Each row of a before or after table is a point. The points were changed in one or more steps. Then noise was added and the rows were shuffled. The steps act on columns, c1 being the first. What was done? A step turns or swaps two columns, mirrors them in a line or flattens them onto one, adds a multiple of one to another, or multiplies or shifts one. Angles are multiples of 10 degrees, from the lower column toward the higher: turns from -170 to 170, lines from 10 to 170 but not 90. Use the fewest steps. Two steps may share a column if one is a turn and the other turns, adds or multiplies; they go together, in the order done. Otherwise the lowest column goes first.

Before (12 x 3):
[[  0 -19 -44]
 [-14 -48 -42]
 [ 22  -2  30]
 [-25  18 -31]
 [ 29 -12  29]
 [ -9  11   6]
 [  1  -4 -34]
 [-34  -4  -6]
 [ 30 -15  39]
 [ -8  -9  16]
 [ 30  -4  39]
 [  9   1  43]]
After (12 x 3):
[[  32 -117  -30]
 [  37  -50  -26]
 [  16   43  -38]
 [  -9  -11  -33]
 [ -15  -13   46]
 [ -12   25   -6]
 [ -16   -5   31]
 [ -19  -22    1]
 [  -9  -32   40]
 [ -24  -38   46]
 [ -36   -1   31]
 [  29   -4  -18]]
Steps: turn c1 and c3 by 60 degrees; multiply c2 by 2.5

Before (10 x 6):
[[-57  -9 -72   7  41  21]
 [  9  36 -42  62  49 -19]
 [  7 -57  25  -8  38 -10]
 [-59  13  79 -51  46 -13]
 [-12 -16  68  36 -56 -37]
 [-21  51 -37  14  -3  25]
 [-20  25  38  32  48  27]
 [-17  52  11 -11 -16  28]
 [ -9 -27   0  18 -27  60]
 [-40  15 -58  -5 -73  30]]
After (10 x 6):
[[  9 -27   0  13   1  77]
 [ 26  51  31  16   8  30]
 [ 69 -12  62  13   1  27]
 [ 13  25 -41  39   7  40]
 [ 14  56 -15 -12  -1  39]
 [ -1  35  41  67  13 -26]
 [ 44  13 -92 -42  -5 -15]
 [  1 -16 -68  27   4 -49]
 [ 49  17  54 -15  -2  40]
 [-10 -57 -23  -4   1 -12]]
Steps: turn c1 and c3 by 170 degrees; flatten c4 and c5 onto the line at 10 degrees; multiply c6 by 1.3

Before (10 x 11):
[[-12 -15   5 -18 -24  45 -54  22 -16  36  29]
 [-20  12  37 -46 -58 -47  54  63 -68 -38 -17]
 [-11  -3  43  47 -58  27 -22  21   1 -53 -19]
 [-17  60  35 -36   1 -17  14  44  12   4  31]
 [-37  20  37  -5  16  63 -37 -77  31  16 -16]
 [ 57   7 -42 -36   1   3  14  42   2 -29  17]
 [-25  -4   6 -18 -40  42 -29 -27  53  13  39]
 [  2 -51 -45 -53   5 -33  -6  82  -5   3 -17]
 [ 69  49  12  -6 -23 -41  -1  -7  36   9  26]
 [-18  82 -56  32 -58 -10   0 -19  23  11 -23]]
After (10 x 11):
[[-17 -53  77  32 -57 -45  30 -20  23  11 -24]
 [ 57 -16  12 -37   1  29  41  42   3 -29  15]
 [ 69 -31  31  -6 -22  -2 -24  -6  35  10  26]
 [-11  19  -3  46 -59  -2 -44  20   1 -54 -18]
 [-20 -49 -37 -45 -59 -72 -26  63 -67 -38 -17]
 [-37  15  24  -5  15  40 -48 -77  31  17 -17]
 [-26  24  12 -20 -40  99 -11 -27  54  12  39]
 [-12  52  21 -19 -24  89 -12  23 -16  35  30]
 [  2  37 -18 -54   6 -58  54  83  -4   4 -18]
 [-18 -50  21 -36   1  30 -47  45  12   5  31]]
Steps: turn c2 and c7 by 130 degrees; turn c3 and c7 by -110 degrees; add 1.5 times c11 to c6

Before (8 x 18):
[[  56  -34  -58   24   19  -20   -1 -121    4   -8    4  -10  -12   28
    41  -27    3   10]
 [  18   85  -51   70  -32   -9  -33   61   16   16   14   54    9   11
   -26   12   26   14]
 [ -49  -39   15  -11  -27   34   -4   56   38   -3  -17   -6   59   16
    35  -13  -11   16]
 [ -53   21  -34   17  -76   16   59   28   39   13   19  -23    5  -73
    -8  -46  -42   10]
 [   3   46  -11   11    5   39  -23    8   29    4  -99    3    5   -3
    -5   -2  -68  -19]
 [  -5   -9  -44   18    4    8  -34   73  -24   26   31   13   20   11
    36    4   17  -36]
 [ -46  -17  -48   11  -14  -41   28   55   22   13   45  -31    2   -1
   -19  -36    6   16]
 [ -53    8   22  -13    3   40    3  -19   28    3   42  -19   34   27
   -27    4   26  -19]]
After (8 x 18):
[[  14  -39   15  -11  -28  -57  -13   56   38   -3  -17   -7   76   16
    36    4   62   17]
 [  27  -35  -57   23   20   36  -27 -122    4   -7    3  -11  -50   28
    41    1  -34   10]
 [  18   85  -51   70  -31    2   13   61   17   16   13   54   -8   11
   -27   32  -34   14]
 [ -28  -17  -49   11  -15   74  -36   54   21   13   45  -31   38   -2
   -20  -28  -70   14]
 [  -8    7   22  -14    3  -93    4  -19   27    2   40  -20   62   28
   -27   -3   44  -20]
 [ -29   21  -34   17  -76   -4  -46   29   38   13   19  -22   44  -73
    -7  -59   56   11]
 [  11   -8  -43   19    4  -25    3   73  -24   27   30   13   16   12
    35   35    0  -36]
 [   4   46  -11   10    5  -31   -3    7   28    5 -100    4   -1   -2
    -6   23  114  -18]]
Steps: turn c1 and c13 by -50 degrees; multiply c6 by 2.5; turn c6 and c17 by 140 degrees; turn c7 and c16 by -90 degrees

Before (14 x 32):
[[ 61  63  27   7  75  10 -19 -41  53  44 -36  19 -53 -47  31 -43  75   0
    4  65 -46 -20  26  40  40 -30  11 -15 -29 -53 -14  35]
 [ 60  35  39  13  92  28 -35 -21   2 -35 -18  40 -21 -24  63 -39  52  13
   -3  30 -64 -10 -15  22  70 -11  10   8  14 -37  56  79]
 [-75 -27 -24  56 -27  -7  95   7 -20 -42  32  76  -8  89  29 -44 -23  10
   40 -27  18 -25  20 -33 -10 -17  11 -60  32  -1 -19   2]
 [-10  45 -14  16  81  23 -55   0  26  22 -48  38 -31 -47  40 -65  99  18
    1  23 -30  39   9 -31  94  75   3 -21 -24 -48  33   7]
 [ 21  51 -14  22  33  67  -8 -68  25  -8 -40   3   9 -24  17 -25  80 -23
  -37 -19 -43 -40  -3 -12  64   8  26  11 -14 -14   5   5]
 [ 18 -42 -35 -23  -1 -10 -54   7 -52  34 -47 -28  40   1   4  12  -5  29
  -70 -28  32  47  26  68  15 -57  -6  49 -30  25  23 -11]
 [-17 -62 -32 -24  25 -32  -3 -63 -21  26  -1 -61   8 -57  33   2  44  21
  -77  46   8  34   9  47  30  22 -35  51  41   2   6 -26]
 [ 36 -53 -46 -29 -29 -16 -56  10  34  23 -29  -3   5   3  -6   7  -5 -37
  -29  28  38  30 -14  29  17  48 -45   9 -12   9  14  -6]
 [ 34 -35  26 -31 -33  -6  -7 -24  30  36  29 -33  -4 -50  41  -6  -9  35
  -60 -49  35  37  12  36  -1  -9   8  30  -7 -41 -29  -6]
 [-89  -2  30  11  11  19  59  25  32  14  -8  31 -41  16  54 -32   3  17
   54 -20 -43 -18 -44 -30 -48 -11  58 -43  35 -23  23   2]
 [ 76 -15  -4   4  17 -29 -53 -31 -12  33 -14 -75 -13 -60   5 -39 -46  33
   13 -49  18  34 -24  34 -66 -17  -5  13 -35 -45  22 -28]
 [ 10 -11 -13  -3 -21 -53  -1   5 -13  28   4 -38  14  -7  28 -57 -26 -24
  -96   5  -8  17 -14  17  26   9  16   5  -5  52   7 -27]
 [-15 -79 -21  26  -9 -42 -61  14  -1  18  31 -33   0 -62  25  12   7 -21
  -50  10  21  12  11   5  10 -12   4  42  -4  -1  -6 -54]
 [-52  -8  26   9  53  44  38  16  19 -36   1  74 -24  67  13 -82 -12  59
   16 -13  -9 -68 -17 -56 -64   0  54 -46 -21 -51   5   2]]
After (14 x 32):
[[-88   2  34  11  13   8  61  31  30  13 -10  31 -43  15  47 -37   3  14
   53  70 -47 -19 -54 -31 -48 -11  59 -49  36   3  20   6]
 [ 19  50 -15  21  33  61  -7 -71  20 -12 -37   2   3 -26  13 -22  81 -20
  -41  42 -47 -35   1  -8  66   7  26  13 -16   1   4  13]
 [ 35 -38  21 -34 -35 -11  -8 -25  34  34  29 -32   7 -55  45  -6 -12  35
  -61  91  31  41  13  33   0 -10   9  35  -3   3 -34  -5]
 [-15 -78 -17  20  -4 -47 -59  14   5  16  36 -28   0 -60  24   7   6 -18
  -54   7  22  14   7  10  11 -14   4  45  -1  13 -12 -56]
 [ 22 -39 -32 -21  -4  -9 -53   6 -56  29 -48 -32  42  -6   7  15  -5  26
  -79   9  34  46  23  68  18 -56  -7  51 -30 -37  21 -14]
 [-16  46 -12  15  77  27 -58  -1  24  25 -49  42 -35 -41  42 -68 100  21
    1  37 -27  39  12 -29  94  79   7 -23 -21  46  28   5]
 [-50 -11  30  11  60  41  39  18  13 -37   2  69 -24  69  18 -81 -14  61
   10  56 -12 -68 -17 -54 -65   5  56 -41 -16  32  -1   2]
 [ 74 -10  -2   4  18 -33 -55 -32 -13  39 -14 -70 -11 -57   8 -42 -42  28
   16  71  21  29 -21  35 -66 -19  -4  14 -36   2  24 -30]
 [ 40 -57 -45 -36 -33 -12 -53  11  30  21 -25  -3   5   3  -8  13  -3 -39
  -31 -31  41  30 -13  27  13  46 -43   8 -13  11  11  -4]
 [-72 -30 -21  59 -27 -12  98   9 -18 -42  34  75 -11  93  29 -53 -23  10
   39  43  22 -26  23 -33  -6 -13  11 -61  29 -16 -12  -2]
 [ 64  60  27   6  73  13 -15 -38  59  39 -40  21 -54 -51  28 -41  75  -1
    5   5 -43 -16  30  41  44 -30   8 -14 -28  89 -12  38]
 [-17 -67 -33 -23  32 -31   0 -67 -21  18   2 -62  10 -55  30  -3  48  25
  -75 -17   5  31   6  45  31  28 -37  47  40  33   8 -26]
 [ 66  31  39   8  94  24 -35 -23   3 -34 -21  39 -23 -30  61 -40  44  19
   -4  50 -59  -9  -8  17  70 -13  11   7  20  52  57  82]
 [ 12  -9 -18  -7 -27 -48   2   7 -12  24  -2 -38  12  -4  29 -54 -25 -24
  -92 -16  -8  17  -9  20  28   9  19   3 -10 -32   4 -35]]
Steps: turn c20 and c30 by 140 degrees; add 0.7 times c15 to c20
